Every row gives one point. The points of each table are mixes of a few directions, plus a little noise. How many directions does each table use, and how many do they share? Where both have some left over, give the other angles between the two spaces (their principal angles), to ten degrees, smallest first.

First, 6 rows:
[[  40   10]
 [ -11   -3]
 [  73   18]
 [ -13   -3]
 [-109  -27]
 [  19    5]]
Second:
[[ 25   6]
 [-73 -18]
 [  8   2]
 [-47 -12]
 [ 89  22]]
Directions: first 1, second 1, shared 1

First (6 x 3):
[[-39 -23 -14]
 [ 53  45  41]
 [-24 -29 -33]
 [ 51  52  55]
 [-77 -51 -36]
 [ 36   6 -13]]
Second (5 x 3):
[[ 28  48 -14]
 [ 45  -5   5]
 [-73  65 -29]
 [-39 -71  22]
 [ 39 -38  16]]
Directions: first 2, second 2, shared 1; angles 80

First, 9 rows:
[[ 60  11  10  -1 -10  42]
 [-19  83 105 -53  49 -30]
 [  7  18 -40   1 -18 -32]
 [-68 -34  43  -1  33   0]
 [-49 -95  48  22  29  69]
 [  4 -42 -23  21 -12  27]
 [ 33  28 -89   9 -43 -46]
 [ 30 -12   7   5  -4  37]
 [  2  44 -60  -4 -24 -67]]
Second, 8 rows:
[[ -54  108  -43   64  -26 -118]
 [  -5    9   -4    5   -2   -9]
 [  15  -29   12  -17    7   33]
 [  -5   11   -5    6   -3  -12]
 [  36  -74   29  -44   18   80]
 [ -32   63  -25   38  -16  -70]
 [   9  -20    8  -12    4   21]
 [  34  -69   28  -41   17   75]]
Directions: first 3, second 1, shared 0; angles 30

First (10 x 9):
[[ 35 -18 -26 -21 -91  12  14   2 -46]
 [ 46  62  -6  18  47  38 -10 -47 -20]
 [ 34   0 -44  12 -50  28  34  10  62]
 [-33 -11  26  -3  31 -25 -15   6 -13]
 [-37  -7  34 -24  22 -20 -20   4 -29]
 [-25 -15  20 -11   7 -23 -10   8 -24]
 [-56  -7  53 -18  59 -36 -34   0 -38]
 [  0  34 -14  17  43  32  18   4 116]
 [ 55  13 -52  -7 -82  49  34   1  38]
 [-17 -50   9  34  15 -57  -9  11 -47]]
Second (10 x 9):
[[ -16    6    9    0    2   -4   -2   -1   12]
 [  61   15 -101   34  -60   -8  -38   -1  -24]
 [  49  -10  -36   -9  -16   18    4    5  -27]
 [ -31   -8   78  -72   51   46   43   13   36]
 [   8  -24    5    6   76   -4    5   17   14]
 [  -9   15  -38   27   39  -19  -35   13   52]
 [ -48   47   19   -4 -121   -5  -10  -34   -9]
 [   7    5  -37   37    1  -25  -25    0    3]
 [ -16  -10   22   31  -15  -29    3  -16  -34]
 [  -4  -36   79  -50   42   32   56    4  -24]]
Directions: first 4, second 4, shared 2; angles 50, 80

First:
[[ -25  -37 -121   56    3   52  116   30   38   34  108]
 [   9  -15   -9   27   -1    9    8    9    1   24   65]
 [  -1   20   34  -33    0  -19  -32  -13  -10  -27  -74]
 [  15    5   42   -5   -1  -15  -40   -6  -14    2   -1]
 [  13   -5   19   12   -1   -3  -18    1   -7   14   34]
 [  13   23   69  -35   -2  -31  -66  -18  -22  -23  -72]
 [   1   10   18  -15    0  -10  -18   -7   -6  -12  -34]
 [  -1   12   18  -20    0  -11  -17   -8   -5  -16  -45]
 [  -9   -6  -28    7    1   11   28    5    9    2   10]
 [ -14   -7  -42    8    1   15   41    7   14    1   10]]
Second:
[[-52  32 -34 -13  29 -34   9  -8 -28 -15 -33]
 [  3  48 -61  49 -35  57  65 -48  48   1  -5]
 [ 35  41  25   5 -23  15 -20 -32  23 -12 -49]
 [ 24 -31  59 -25   1 -17 -49  20 -15   1  -1]
 [ 38 -17   1 -23  19  -8  -8  44  22  -6 -25]
 [-57  -9 -36 -14  34 -33  17  18 -35  -2  12]
 [-77 -27  14   5 -39  17  19 -49 -42   0  33]
 [ 49 -33  -1 -23  36 -18 -14  69  20   5   2]
 [-10 -43   2 -10   2   1   8  24  -7   5  27]
 [ 48  38  30  47 -26  19 -28 -36  14  23  40]]
Directions: first 2, second 5, shared 2

First, 11 rows:
[[ -13   72   44   10  -28  -68  -75  -51  -59  -52   71    4   -8  -31]
 [  60   73   -6  -60    5    4  -35  -21  -32    1   14  -61   31    2]
 [  33   26  -14  -24  -10    8   -5   14  -20    4  -12    4   21   -3]
 [ -45  -82    1   33   39   28   47    3   67   26  -21  -15  -35   28]
 [   9   36   10  -11   -2  -14  -28  -19  -18   -8   21  -18    3   -5]
 [  -3  -57  -31   11    6   39   56   47   37   28  -51   32    4   12]
 [  25    6  -23   -6  -24    8   10   35  -21    0  -26   41   25  -10]
 [ -17 -100  -22   -4   70   74   75   11  101   63  -51  -69  -22   53]
 [ -37  -33   10   32    3   -6   12   -1   14   -4    2   19  -20   -1]
 [   2   13   -5    6  -25  -14   -7   17  -25  -14   -3   44   12  -18]
 [ -21   46   34   18  -25  -57  -52  -34  -45  -42   54   17  -11  -25]]
Second, 9 rows:
[[ -24  -24   38    1    1  -17   20  -63   -2   21   56  -61   14    6]
 [  23   21  -33   12   -4   20  -19   58    0  -27  -54   70  -17  -13]
 [   4    2   -1   11   -3    6   -2    7    2   -9   -8   18   -7   -8]
 [  37   46  -81  -88   18    4  -29  121   -4   15  -86   12   14   40]
 [  22   29  -51  -65   14   -2  -17   75   -3   16  -51   -6   14   31]
 [ -40  -45   75   48   -8  -17   32 -117    1   10   93  -55    5  -15]
 [   6   -1    5   56  -13   19   -6    3    3  -35  -16   68  -26  -33]
 [  -8   -8   15    2   -1   -6    8  -23    0    7   20  -21    5    2]
 [ -19  -21   37   25   -5   -7   16  -56    1    3   45  -25    1   -9]]
Directions: first 3, second 2, shared 0; angles 40, 40
